Rows are points. The points of each table are mixes of a few directions, plus a little noise. Count the directions of each table, and those that both share. Where both have some left over, give the other angles between the two spaces (their principal angles), to ten degrees, smallest first.

First, 7 rows:
|   3.3 |   3.1 |  -0.1 |
|  -8.4 |  -2.0 | -11.3 |
|  35.4 |  51.9 | -35.2 |
| -16.6 | -18.0 |   4.2 |
| -10.7 | -21.3 |  21.2 |
| -12.0 | -13.9 |   5.4 |
|   9.3 |   0.7 |  16.2 |
Second (6 x 3):
|  -7.1 | -22.8 | -19.6 |
|   5.9 |  26.9 |  14.7 |
|  12.1 |  -0.4 |  46.6 |
|   3.6 |  -7.0 |  15.8 |
|  -4.2 |   3.3 | -16.9 |
| -10.5 |  -0.2 | -40.4 |
Directions: first 2, second 2, shared 1; angles 40

First (8 x 8):
| -41.6 |   6.5 | -11.4 | -20.6 |   8.6 | -32.4 |   0.1 |  -4.0 |
| -13.7 | -24.3 | -12.7 |  -2.6 |  -1.0 | -12.9 | -12.5 |  -2.9 |
| -47.7 |  -4.3 |  21.6 |  -3.7 |  18.3 |  -0.6 |   1.3 |   5.7 |
|  19.0 |  39.2 |  14.2 |   0.4 |   0.8 |  13.0 |  19.0 |   2.7 |
|   6.7 | -32.7 |  17.8 |  20.7 |   1.2 |  28.4 | -10.5 |   6.4 |
|  12.7 |  15.0 | -26.0 | -12.9 |  -9.5 | -22.9 |   1.9 |  -8.1 |
|  17.2 | -26.5 |  24.7 |  25.7 |   0.5 |  38.8 |  -6.5 |   8.4 |
|  47.6 |  27.4 | -27.8 |  -6.5 | -18.6 | -11.5 |   7.4 |  -8.7 |
Second (8 x 8):
|  12.2 |   6.6 |   3.1 | -26.8 |  -6.7 |  -6.3 |  18.5 | -30.6 |
|  15.7 |  19.2 | -31.4 |  16.4 |   3.8 |  -8.7 |  -3.9 |  15.5 |
|  21.2 |  20.3 | -36.4 |  26.7 |   8.7 |  -3.3 |  -4.3 |  20.8 |
| -20.4 | -14.2 |  13.7 |   8.4 |   0.6 |   5.0 | -13.5 |  15.6 |
| -11.5 | -30.6 |  44.6 |  -8.9 |   4.3 |  28.0 |   9.8 | -21.0 |
|  -3.0 |  14.1 | -30.3 |  25.9 |   2.0 | -13.4 | -20.8 |  37.1 |
| -25.5 | -18.0 |  23.3 |  -3.6 |  -3.8 |   2.9 | -10.5 |   6.1 |
|  11.3 |   2.3 |  13.7 | -38.2 |  -9.1 |  -4.3 |  24.8 | -43.5 |
Directions: first 3, second 3, shared 1; angles 40, 80

First (8 x 11):
|  29.0 | -23.9 | -24.5 |  22.5 |   1.8 | -12.4 | -20.6 |  -9.7 |  -5.6 | -17.4 |  19.1 |
|   8.5 |  -7.6 | -20.3 |  -2.7 |  -2.0 |  -2.1 |  -0.3 |  -6.7 |   3.1 |   8.1 |   3.1 |
|  -7.2 |   9.4 |  27.3 |  10.2 |   6.3 |   0.7 |   0.2 |  14.8 |  -5.1 | -18.5 |  -3.6 |
|  13.1 |  -7.7 | -70.3 | -27.9 |  -4.5 |   1.1 |  23.5 |  -4.0 |  16.5 |  39.7 | -10.0 |
|  -4.4 |   3.7 |  32.6 |  15.5 |   3.4 |  -0.9 | -10.4 |   5.3 |  -7.9 | -21.6 |   4.4 |
| -19.7 |  29.1 |  -3.2 | -20.7 |  10.6 |  10.2 |  42.7 |  38.6 |  10.3 |  11.3 | -33.9 |
| -30.8 |  20.0 |  58.5 |  -5.9 |  -3.6 |  11.2 |  -1.9 |  -0.5 |  -4.0 |  -2.3 |  -5.2 |
|  12.3 | -22.4 |   0.5 |   9.2 | -11.5 |  -6.1 | -32.5 | -36.4 |  -6.1 |   0.0 |  26.5 |
Second (11 x 11):
|  -8.1 |  24.3 |  20.1 |   6.3 |   2.3 |  -1.8 |  14.5 |  30.0 |   1.5 | -20.5 |  -7.4 |
|  -9.7 |  34.9 |  34.4 |  -6.2 | -11.6 |  16.2 |  17.3 |  21.4 |  -9.3 | -24.1 |  10.9 |
|  29.1 |  -3.3 | -39.8 |  12.2 | -27.4 | -29.7 | -17.1 | -12.2 |  14.8 |  -7.0 |  30.9 |
|  -2.8 |  25.9 |  11.3 |  16.4 | -26.2 | -37.5 | -12.4 |   8.9 |  24.7 | -14.3 |  11.3 |
|  -7.7 |  -0.5 |   6.9 |   2.3 |  12.3 |   0.3 |   4.5 |   9.4 |   0.6 |   1.2 | -15.5 |
|  10.0 | -17.5 | -12.7 | -17.5 | -10.9 |  21.1 |  -8.6 | -35.0 | -14.0 |  15.5 |  22.5 |
|  17.9 | -13.7 | -25.6 |  -5.6 |  -2.6 |  10.6 |  -0.3 | -12.5 |  -9.6 |   2.2 |  14.7 |
|  13.6 | -38.7 | -38.1 |  -0.6 |  18.7 |   1.5 |  -8.3 | -19.6 |  -2.9 |  22.6 | -10.2 |
|  -5.7 |   7.4 |  12.7 |  -6.7 |  26.0 |  31.9 |  30.0 |  30.4 | -20.9 | -14.0 | -18.0 |
| -35.4 | -33.4 |  18.1 |   4.9 |  27.7 | -23.2 | -27.7 | -26.8 |  22.1 |  49.5 | -50.1 |
|  -0.9 |  14.7 |  12.4 |  -5.3 |  -8.2 |  11.0 |   7.8 |   5.9 |  -7.1 | -11.0 |  10.7 |
Directions: first 3, second 4, shared 2; angles 70
